Each row of a before or after table is a point. One or more steps were done to the points. Then noise was added and the rows were shuffled. The steps act on columns, c1 being the first. Write out the steps. A step turns or swaps two columns, mirrors them in a line or flattens them onto one, adds a multiple of one to another, or multiplies or shifts one. Angles are multiples of 10 degrees, from the lower column toward the higher: turns from -170 to 170, lines from 10 to 170 but not 90. Use the fewest steps. Two steps may share a column if one is a turn and the other turns, adds or multiplies; they go together, in the order done. Otherwise the lowest column goes first.

Before:
[[ 0.56 -0.25  0.22]
 [-0.89  0.60  0.06]
 [ 0.15 -0.08 -0.12]
 [-0.93  0.06  0.06]
 [-0.19  0.17  0.00]
 [ 0.72 -0.38 -0.06]
 [ 0.20 -0.45  0.32]
 [-0.62 -0.05 -0.17]
 [-0.18 -0.10 -0.26]
 [ 0.06 -0.40  0.39]
 [-0.53  0.49 -0.06]
 [ 0.49  0.34  0.25]
 [ 0.27  0.25  0.24]
 [-1.18 -0.31 -0.15]]
After (14 x 3):
[[ 0.12  0.43  0.13]
 [-0.42 -0.07  0.13]
 [ 0.11 -0.70 -0.04]
 [ 0.45 -0.33 -0.09]
 [ 0.68 -0.66  0.05]
 [-0.37  0.80 -0.03]
 [ 0.12  0.34  0.14]
 [ 1.11 -0.54 -0.05]
 [-0.55 -0.02  0.12]
 [ 0.02 -0.26 -0.03]
 [ 0.21 -0.06 -0.11]
 [-0.28  0.56  0.10]
 [ 0.26 -1.06  0.05]
 [-0.07  0.19 -0.04]]
Steps: turn c1 and c2 by 140 degrees; multiply c3 by 0.4

Before, 14 rows:
[[ 0.34 -0.31  0.45  0.78 -0.62 -0.65  0.60 -0.09]
 [ 0.41 -0.05 -0.31  0.99 -0.30  0.69  0.24  0.59]
 [ 0.31 -0.56 -0.37 -0.22 -0.13  0.11  0.02  0.07]
 [ 0.49  0.00  0.08  0.62 -0.34 -0.26  0.55 -0.85]
 [-0.65  0.35  0.42  0.27  0.34  0.08  0.23 -0.11]
 [-0.11  0.74  0.28  0.62 -0.18  0.06 -0.17 -0.28]
 [ 0.37 -0.54 -0.03  0.25 -0.50  0.16  0.73 -0.38]
 [-0.05  0.43  0.26  0.00 -0.09  0.32 -0.44 -0.23]
 [ 0.13 -0.16 -0.40  0.30  0.26  0.32 -0.41 -0.69]
 [ 0.84  0.33 -0.34 -0.48 -0.69 -0.74  0.30 -0.52]
 [-0.43 -0.27 -0.67  0.36 -0.38 -0.07 -0.14  0.34]
 [ 0.50  0.69 -0.29 -0.09 -0.84  0.41 -0.29  0.07]
 [-0.65 -0.69  0.11 -0.43  0.18  0.19 -0.14 -0.73]
 [ 0.21  0.02 -0.76  0.12  0.10  0.41 -0.25 -0.71]]
After:
[[ 0.67  0.02 -0.03  0.43 -0.04 -0.02 -0.04 -0.88]
 [-0.50  0.36 -0.03  0.43  0.40 -0.01  0.20 -0.12]
 [-0.81 -0.67  0.01 -0.17  0.02  0.01  0.04 -0.73]
 [ 0.45  0.71  0.01 -0.24 -0.80 -0.06 -0.41  0.06]
 [ 0.71 -0.07  0.01  0.81 -0.13 -0.01 -0.13  0.57]
 [-0.06  0.44 -0.02  0.04 -0.18  0.00 -0.14 -0.27]
 [ 0.64  0.30  0.06 -0.75 -0.42 -0.04 -0.25 -0.52]
 [ 0.44 -0.55 -0.02  0.08 -0.06  0.02  0.00 -0.36]
 [-0.29 -0.26 -0.02  0.50 -0.38  0.03 -0.16  0.35]
 [ 0.57 -0.35  0.01  0.64 -0.24  0.04 -0.11 -0.10]
 [ 0.07  0.69  0.01  0.60 -0.19 -0.01 -0.15 -0.25]
 [ 0.24 -0.55 -0.04 -0.27 -0.06  0.01  0.00  0.08]
 [ 0.27  0.04  0.03  0.10 -0.08  0.03  0.01 -0.70]
 [ 0.20 -0.18 -0.01  0.23 -0.02  0.02  0.01 -0.69]]
Steps: turn c1 and c4 by -20 degrees; multiply c3 by 0; flatten c5 and c7 onto the line at 30 degrees; multiply c6 by 0

Before (12 x 12):
[[-0.05  0.02  0.26  0.40  0.44 -0.15  0.29 -0.12  0.03 -0.29  0.86 -0.04]
 [ 0.31  0.22 -0.82 -1.08 -0.51 -0.50 -0.03  0.02 -0.26 -0.31  0.06  0.01]
 [-0.05 -0.52  0.49  0.25  0.29 -0.87 -0.14 -0.26 -0.71 -0.27  0.03  0.05]
 [ 0.83 -1.68  0.74 -1.76  0.53 -0.15  0.06 -0.29  0.12  0.40 -0.02  0.69]
 [ 0.29  0.20  0.39  0.23  0.24  0.14 -0.39 -0.20  0.04 -0.49  0.16  0.02]
 [ 0.41 -0.62  0.29  0.36  0.11 -0.37 -0.27  0.33 -0.04 -0.16  0.30  0.26]
 [ 0.20  0.26 -0.90  0.47  0.52 -0.59  0.11 -0.14 -1.44  0.00  0.08  0.40]
 [ 0.96 -0.15  0.77 -0.01 -0.06 -0.21 -0.20 -0.46  0.03  0.30  0.85  0.10]
 [ 0.48  0.08 -0.09  0.29 -0.30 -0.17  0.48 -0.45  0.08 -0.20  0.09  0.12]
 [ 0.10  0.18  0.74  0.06  0.09 -0.38 -0.14  0.03  0.20  0.04  0.35  0.59]
 [ 0.10 -0.25  0.46  0.15  0.43 -0.36 -0.20  0.05  0.18  0.33 -0.03 -0.24]
 [ 0.31 -0.33  0.89  0.40  0.46 -0.15  0.42  0.28 -0.76 -0.03  0.23 -0.02]]
After (12 x 12):
[[ 0.26  0.14  0.42  0.28  0.20  0.10  0.12 -0.23  0.05 -0.64  0.17  0.02]
 [ 0.09 -0.26  0.43  0.11  0.43 -0.35 -0.37  0.08  0.15  0.06 -0.04 -0.27]
 [ 0.82 -1.36  0.78 -2.03  0.51 -0.17 -0.28 -0.27  0.12  0.28 -0.04  0.71]
 [ 0.40 -0.64  0.28  0.25  0.11 -0.35 -0.06  0.29 -0.03 -0.26  0.32  0.25]
 [ 0.27  0.41 -0.79 -1.02 -0.53 -0.50  0.20  0.02 -0.26 -0.21  0.05 -0.01]
 [ 0.23  0.20 -0.87  0.49  0.55 -0.56  0.09 -0.12 -1.43  0.10  0.08  0.41]
 [ 0.94 -0.17  0.80 -0.02 -0.05 -0.19 -0.38 -0.44  0.00  0.08  0.83  0.15]
 [-0.05 -0.56  0.54  0.17  0.33 -0.90  0.10 -0.30 -0.69 -0.32  0.03  0.08]
 [ 0.27 -0.42  0.89  0.34  0.45 -0.13  0.29  0.27 -0.76  0.30  0.23 -0.05]
 [ 0.09  0.14  0.75  0.07  0.09 -0.34 -0.08 -0.02  0.16 -0.06  0.38  0.55]
 [ 0.50  0.04 -0.05  0.29 -0.31 -0.16  0.49 -0.44  0.09  0.24  0.09  0.13]
 [-0.02 -0.06  0.25  0.38  0.43 -0.19  0.39 -0.11  0.02  0.07  0.88 -0.02]]
Steps: turn c2 and c4 by 10 degrees; turn c7 and c10 by 50 degrees

Before:
[[-0.53  0.07  0.76 -0.39  1.12  0.48  0.32  0.29 -0.32  0.60  0.48  0.78
  -0.24  0.24  0.31 -0.70  0.52  0.51  0.68 -0.43]
 [ 0.16 -0.35 -0.02 -0.16 -0.01  0.51  0.40  0.48 -0.05  0.23 -0.13  0.09
  -0.39  0.05  0.04 -0.34 -0.28  0.22  0.00  0.74]
 [ 0.12 -0.54  0.46 -0.34 -0.23  0.77  0.23  0.21  0.30  0.60 -0.32  0.12
  -0.32 -0.78  0.24 -0.49  0.06  0.20 -0.09  0.05]
 [-0.25 -0.33 -0.12 -0.24 -0.27  0.75 -0.18  0.30 -0.02  0.66  0.08  0.16
  -0.37  0.00 -0.09 -0.82 -0.19 -0.01 -0.19 -0.27]
 [-0.44  0.04  0.16  0.00 -0.17  0.15 -0.40 -0.39 -0.42 -0.45 -0.08 -0.27
   0.13 -0.12  0.00 -0.32  0.08 -0.24  0.50  0.71]
 [ 0.13 -0.35  0.11 -0.11 -0.25 -0.05  0.27 -0.18 -0.06  0.63 -0.48  0.30
  -0.47  0.03  0.02 -0.70  0.00  0.08  0.13 -0.18]
 [-0.15 -0.15  0.42 -0.98  0.60 -0.77 -1.06 -0.86 -0.63 -0.58  0.08 -0.34
   0.52  0.37  0.44  0.51  0.11 -0.22 -0.47  0.48]
 [-0.57  0.41  0.88 -0.81  0.59 -0.71 -0.56 -0.64 -0.70 -0.85  0.42  0.33
   0.14  0.57  1.11  0.03  0.42 -0.42 -0.57  0.09]]
After:
[[ 0.13 -0.41  0.10  0.14 -0.25 -0.07  0.27 -0.16 -0.10  0.42 -0.56  0.30
  -0.40  0.04  0.01 -0.74 -0.03  0.12 -0.46 -0.17]
 [ 0.08 -0.59  0.50  0.40 -0.19  0.82  0.15  0.20  0.33  0.25 -0.19  0.13
  -0.40 -0.82 -0.04 -0.47  0.09  0.20 -0.54  0.05]
 [-0.25  0.03 -0.10  0.11 -0.27  0.79 -0.24  0.23 -0.05  0.14  0.22  0.14
  -0.33 -0.02  0.12 -0.80 -0.21  0.02 -0.67 -0.26]
 [-0.57 -0.19  0.91  1.14  0.57 -0.71 -0.55 -0.64 -0.68 -0.95  0.82  0.36
   0.06  0.59 -0.76  0.02  0.39 -0.42  0.45  0.04]
 [-0.53 -0.65  0.74  0.48  1.05  0.44  0.31  0.30 -0.33  0.93  0.02  0.80
  -0.24  0.21 -0.20 -0.68  0.47  0.55 -0.16 -0.45]
 [-0.39 -0.10  0.13 -0.02 -0.12  0.19 -0.40 -0.34 -0.39  0.21 -0.47 -0.33
   0.16 -0.13 -0.04 -0.33  0.03 -0.25  0.66  0.67]
 [ 0.16  0.04 -0.04  0.15 -0.04  0.50  0.39  0.45 -0.01  0.08 -0.13  0.09
  -0.45  0.08  0.02 -0.38 -0.30  0.20 -0.20  0.77]
 [-0.10 -0.36  0.40  1.05  0.61 -0.79 -1.03 -0.91 -0.63 -0.72  0.38 -0.31
   0.52  0.38 -0.07  0.57  0.22 -0.26  0.27  0.50]]
Steps: add -1.5 times c17 to c2; turn c4 and c15 by -160 degrees; add -0.7 times c19 to c11; turn c10 and c19 by -60 degrees

Before (12 x 48):
[[-0.01 -0.47 -0.26 -0.20 -0.36 -0.48  0.02 -0.70  0.28  0.58  0.02  0.08
   0.04  0.38 -0.44 -0.19 -0.40  0.11  0.44 -0.31 -0.32 -0.42  0.21  0.55
  -0.61 -0.77  0.04 -0.06 -0.20  0.48  0.13  0.25  0.23 -0.39  0.71  0.26
  -0.47  0.02 -0.60 -0.07  0.84  0.50  0.36  0.11  0.18  0.76  0.15 -0.78]
 [-0.29 -0.11 -0.01 -0.61  0.33  0.65  0.10  0.11 -0.31  0.20 -0.93  0.35
  -0.94 -0.47  0.60 -0.19 -0.53 -0.58  0.01  0.53  0.69  0.29 -0.31  0.38
   0.13  0.22 -0.29  0.37  0.00  0.18  0.31 -0.37  0.20 -0.23 -0.13  0.64
  -0.23  0.55 -0.72  0.29 -0.33 -0.62  0.65  0.52 -0.35 -0.65  0.41 -0.01]
 [ 0.89  0.42 -0.27 -0.57 -0.52 -0.10  0.47  0.36  0.34  0.35 -0.01  0.43
  -0.24 -0.05  0.46 -0.17 -0.09 -0.77  0.64 -0.35  0.80 -0.17 -0.82 -0.52
  -0.12  0.01  0.44  0.17  0.04  0.47  0.52 -0.61 -0.76 -0.30 -0.28 -0.31
  -0.41 -0.41 -0.64 -0.08 -0.22 -0.57 -0.44  1.00 -0.22 -0.61 -0.30  0.18]
 [ 0.23  0.25  0.02 -0.68  0.48  0.51 -0.26 -0.32  0.18  0.59 -0.76 -0.07
  -0.46 -0.87 -0.54  0.79 -0.95  0.09 -0.41 -0.50  0.49 -0.08 -0.50  0.15
  -0.45 -0.28 -0.34 -0.17  0.49 -0.41  0.00  0.38 -0.28  0.03 -0.08 -0.05
  -0.51 -0.42  0.30 -0.17  0.02 -0.10  0.10  0.07  0.29  0.38  0.38  0.38]
 [ 0.12  0.26 -0.03 -0.30  0.69 -0.04  0.03 -0.54  0.62  0.46 -0.07  0.08
  -0.68  0.23 -0.72  0.01  0.10  0.32  0.85  0.53 -0.12  0.50 -0.55  0.57
   0.11 -0.07  0.23  0.02  1.12 -0.17  0.28 -0.31  0.38 -0.08  0.45  0.89
  -0.30 -0.35  0.24  0.20  0.21 -0.50 -0.08  0.52 -0.05  0.46 -0.30  0.24]
 [ 0.05  0.31 -0.23 -0.09  0.30 -0.11  0.33 -0.57  0.45  0.04  0.03 -0.46
  -0.27  0.53  0.29  0.62  0.04 -0.06  0.13 -0.04 -0.12 -0.28 -0.19 -0.60
  -0.24  0.54 -0.83  0.20  1.08  0.59  0.41 -0.78  0.00  0.79  0.43  0.91
   0.58  0.21  0.34 -0.37  0.85  0.43 -0.05  0.44 -0.39  0.24 -0.23  0.13]
 [-0.15 -0.26 -0.36  0.47  0.17 -0.04  0.12  0.27 -0.33 -0.44 -0.71 -0.23
  -0.58  0.55 -0.43 -0.07 -0.07 -0.55 -0.30  0.88  0.47 -0.20  0.18  0.26
  -0.58  0.40 -0.24  0.00  0.06 -0.23 -0.27 -0.07 -0.04 -0.01  0.32  0.27
   0.50  0.13 -0.11 -0.23 -0.05  0.05  0.34  0.25  0.09 -0.46  0.05  0.40]
 [ 0.78 -0.66 -0.65 -0.32 -0.44 -0.60  0.44  0.42 -0.31  0.57 -0.43  0.34
   0.41 -0.52  0.63  0.51  0.12  0.46  0.80 -0.11  0.15 -0.42 -0.39 -0.47
   0.24 -0.19  0.19  0.58 -0.20  0.85  0.13 -0.59 -0.43  0.59  0.00 -0.05
  -0.37 -0.32  0.66  0.15  0.20 -0.09  0.39  0.63 -0.15 -0.38 -0.13 -0.47]
 [-0.34 -0.61 -0.37  0.38  0.39  0.48 -0.42  0.02  0.75 -0.24 -0.15  0.23
   0.29 -0.30  0.43  0.82 -0.10 -0.11  0.40 -0.41  0.23  0.39  0.01 -0.35
  -0.55 -0.72  0.47 -0.68 -0.27 -0.20  0.25 -0.88 -0.21  0.53  0.24  0.02
  -0.10  0.68 -0.34  0.38 -0.37 -0.68 -0.52  0.52  0.46  0.47 -0.64 -0.04]
 [ 0.39 -0.28  0.13 -0.08 -0.04  0.45 -0.45 -0.57 -0.35 -0.04  0.05  0.28
   0.37  0.01 -0.13 -0.37 -0.21  0.07 -0.43 -0.44 -0.30 -0.53 -0.29 -0.20
  -0.31  0.46  0.34  0.43 -0.03 -0.17  0.02 -0.75 -0.37  0.46  1.11  0.08
  -0.62 -0.06  0.03 -0.93 -0.54  0.56 -0.51  0.82  0.43  0.69 -0.32 -0.02]
 [ 0.56 -0.96 -0.12  0.44  0.29  0.22  0.25 -0.49  0.33  0.68 -0.67 -0.18
  -0.89 -0.64 -0.19  0.73 -0.63 -0.25 -0.34 -0.25  0.76  0.51 -0.71  0.50
   0.29  0.45 -0.83  0.51  0.21 -0.07 -0.52 -0.90 -0.82  0.17 -0.01 -0.27
   0.24  0.50  0.05 -0.67 -0.20  0.11 -0.16  0.03 -0.29  0.01  0.43 -0.28]
 [ 0.33  0.30 -0.15 -0.30 -0.27 -0.68 -0.69 -0.44 -0.11  0.85 -0.07  0.02
   0.45  0.20 -0.21  0.36 -0.99  0.40 -0.30  0.50  0.47  0.10 -0.40  0.16
   0.16 -0.83 -0.95  0.29 -0.23  0.45 -0.54 -0.77  0.46  0.10 -0.09  1.00
   0.41  0.60 -0.72 -0.30  0.41  0.72  0.14  0.06 -0.37 -0.11 -0.09 -0.86]]
After (12 x 48):
[[ 0.34  0.29 -0.07 -0.28 -0.27 -0.68 -0.69 -0.44 -0.11  0.87 -0.07  0.01
   0.46  0.38 -0.19  0.38 -0.99  0.41 -0.30  0.50 -0.36  0.10 -0.50  0.17
   0.14 -0.82 -0.98 -0.62 -0.21  0.44 -0.52 -0.75  0.47  0.10 -0.08  1.01
   0.40  0.59 -0.75 -0.27  0.43  0.72  0.13  0.07 -0.37 -0.11  0.20 -0.87]
 [ 0.56 -0.94 -0.23  0.46  0.27  0.23  0.25 -0.52  0.33  0.68 -0.68 -0.18
  -0.90  0.93 -0.16  0.73 -0.66 -0.26 -0.33 -0.25  0.36  0.50 -0.93  0.50
   0.28  0.43 -0.82 -0.95  0.20 -0.08 -0.25 -0.92 -0.83  0.17 -0.01 -0.28
   0.25  0.52  0.07 -0.45 -0.20  0.12 -0.14  0.03 -0.28 -0.01  0.63 -0.27]
 [-0.16 -0.26  0.28  0.48  0.17 -0.03  0.14  0.26 -0.33 -0.44 -0.72 -0.23
  -0.58  0.27 -0.42 -0.07 -0.08 -0.55 -0.31  0.87 -0.67 -0.19  0.22  0.28
  -0.57  0.42 -0.24 -0.47  0.03 -0.22 -0.21 -0.08 -0.03 -0.01  0.32  0.25
   0.52  0.13 -0.11 -0.03 -0.06  0.04  0.34  0.26  0.09 -0.48  0.18  0.41]
 [ 0.80 -0.68  0.11 -0.30 -0.43 -0.60  0.45  0.43 -0.30  0.57 -0.44  0.34
   0.42  0.29  0.61  0.51  0.11  0.47  0.77 -0.11  0.44 -0.43 -0.51 -0.49
   0.25 -0.21  0.22 -1.72 -0.21  0.86  0.03 -0.59 -0.40  0.59 -0.01 -0.03
  -0.39 -0.32  0.66  0.26  0.20 -0.08  0.38  0.63 -0.16 -0.41 -0.15 -0.46]
 [-0.33 -0.62  0.76  0.38  0.38  0.50 -0.42  0.01  0.76 -0.24 -0.17  0.24
   0.25  0.30  0.43  0.80 -0.08 -0.12  0.39 -0.40  0.19  0.39  0.00 -0.37
  -0.55 -0.75  0.50  0.57 -0.28 -0.18 -0.12 -0.89 -0.23  0.52  0.23  0.03
  -0.10  0.68 -0.33  0.43 -0.37 -0.69 -0.53  0.52  0.49  0.46 -0.66 -0.03]
 [ 0.13  0.24  0.00 -0.30  0.69 -0.03  0.02 -0.54  0.63  0.49 -0.09  0.07
  -0.69 -0.19 -0.72 -0.02  0.07  0.31  0.84  0.53 -0.17  0.51 -0.71  0.56
   0.11 -0.09  0.24 -0.05  1.12 -0.19  0.10 -0.30  0.38 -0.06  0.42  0.89
  -0.27 -0.35  0.24  0.20  0.21 -0.49 -0.08  0.54 -0.04  0.47 -0.40  0.23]
 [ 0.05  0.32  0.04 -0.09  0.29 -0.09  0.33 -0.56  0.45  0.05  0.03 -0.46
  -0.26 -0.31  0.28  0.63  0.04 -0.06  0.12 -0.06 -0.47 -0.29 -0.24 -0.60
  -0.25  0.54 -0.81 -0.60  1.08  0.58  0.24 -0.79 -0.02  0.81  0.45  0.91
   0.58  0.23  0.35 -0.38  0.87  0.42 -0.05  0.44 -0.40  0.25 -0.43  0.13]
 [ 0.89  0.44  0.10 -0.56 -0.53 -0.12  0.49  0.35  0.34  0.36  0.01  0.44
  -0.25  0.76  0.48 -0.19 -0.10 -0.77  0.63 -0.35 -0.23 -0.16 -1.07 -0.54
  -0.13 -0.02  0.44 -0.61  0.04  0.47  0.30 -0.60 -0.74 -0.30 -0.27 -0.32
  -0.42 -0.43 -0.64 -0.05 -0.20 -0.57 -0.45  0.97 -0.22 -0.61 -0.51  0.19]
 [ 0.25  0.23  0.10 -0.69  0.49  0.53 -0.28 -0.33  0.19  0.59 -0.76 -0.08
  -0.48  0.74 -0.52  0.79 -0.96  0.08 -0.41 -0.52  0.64 -0.09 -0.67  0.17
  -0.45 -0.29 -0.34  0.29  0.48 -0.44  0.19  0.37 -0.27  0.06 -0.07 -0.05
  -0.48 -0.41  0.27  0.04  0.02 -0.12  0.11  0.09  0.29  0.38  0.32  0.36]
 [ 0.41 -0.29 -0.38 -0.09 -0.04  0.45 -0.46 -0.58 -0.35 -0.03  0.08  0.29
   0.34 -0.28 -0.12 -0.38 -0.23  0.10 -0.43 -0.43  0.09 -0.50 -0.40 -0.20
  -0.33  0.45  0.35 -0.48 -0.02 -0.17 -0.15 -0.75 -0.37  0.46  1.10  0.10
  -0.62 -0.09  0.03 -0.94 -0.55  0.55 -0.52  0.85  0.43  0.70 -0.29  0.00]
 [-0.01 -0.47  0.23 -0.21 -0.38 -0.51  0.00 -0.72  0.27  0.58  0.01  0.07
   0.06 -0.45 -0.46 -0.18 -0.40  0.11  0.47 -0.30 -0.28 -0.44  0.25  0.55
  -0.60 -0.78  0.04 -0.25 -0.20  0.46  0.19  0.24  0.24 -0.37  0.72  0.27
  -0.49  0.01 -0.60 -0.09  0.82  0.52  0.37  0.14  0.17  0.75  0.05 -0.76]
 [-0.30 -0.12 -0.24 -0.60  0.33  0.67  0.10  0.13 -0.30  0.21 -0.90  0.37
  -0.96  0.81  0.58 -0.20 -0.53 -0.58  0.00  0.54  0.18  0.30 -0.41  0.38
   0.13  0.23 -0.29 -0.58  0.03  0.18  0.49 -0.37  0.22 -0.21 -0.12  0.65
  -0.24  0.56 -0.71  0.56 -0.35 -0.66  0.64  0.50 -0.36 -0.65  0.20 -0.01]]
Steps: turn c3 and c28 by 140 degrees; multiply c28 by 2; add -0.3 times c11 to c40; turn c14 and c21 by -110 degrees; multiply c23 by 1.3; turn c31 and c47 by -30 degrees
